Each wall is flat, endless, passes through zero and stands at right angles to its row. A trip goes straight from one point to another. Which walls does it cross, in order?
In the rows, 100 means zero.

Walls:
(1): |  22 |  98 | 137 |
(2): |  99 |  59 | 117 |
(3): | 118 | 114 | 135 |
Trips:
| 159 | 145 | 143 | to | 129 | 105 |  63 | => 3
| 140 |  26 | 104 | to |  89 |  95 | 127 | => 3, 1
| 123 |  78 |  77 | to | 135 |  68 |  92 | => none
| 116 | 148 | 152 | to | 85 | 59 | 98 | => 2, 3
| 125 |  52 |  77 | to |  74 |  74 | 137 | => 1, 3
| 106 | 110 |  68 | to | 43 | 73 | 70 | => 1, 2
| 142 | 152 |  62 | to | 157 | 138 |  42 | => 3

Walls:
(1): |  16 | 134 | 107 |  79 |  22 | 127 |  58 | 172 |  99 |  85 | 160 |  98 |
(2): | 112 | 118 | 133 |  83 |  71 |  69 | 122 |  77 | 101 | 173 |  52 |  81 |
(3): |  91 |  96 |  93 | 112 | 117 |  55 |  78 | 114 | 108 | 108 |  83 |  86 |
(4): | 127 |  79 |  90 |  70 | 102 | 102 | 102 | 106 | 142 |  93 |  98 |  89 |
Trips:
| 123 | 125 | 163 |  82 |  86 |  71 |  97 |  89 |  70 | 176 |  83 |  58 | to |  67 |  73 |  58 |  84 | 108 |  72 | 131 |  73 | 118 | 105 |  49 | 112 | => 4
| 139 | 155 |  95 | 102 | 110 | 160 |  97 |  60 |  55 | 120 | 113 | 100 | to | 135 | 168 |  62 |  67 | 130 |  93 | 113 | 131 |  74 |  59 | 131 |  68 | => 2, 1, 4
| 112 |  66 |  91 | 117 | 115 |  91 |  63 | 110 |  71 | 115 | 100 | 121 | to | 100 | 114 | 119 | 105 |  92 |  93 |  54 |  55 |  64 |  85 | 195 | 104 | => 1, 3
|  97 |  63 | 102 |  90 | 110 | 114 |  86 |  78 | 141 | 100 | 152 | 128 | to |  78 |  98 |  79 | 109 | 109 |  87 | 123 |  96 | 130 |   9 |  37 | 115 | => 1, 3
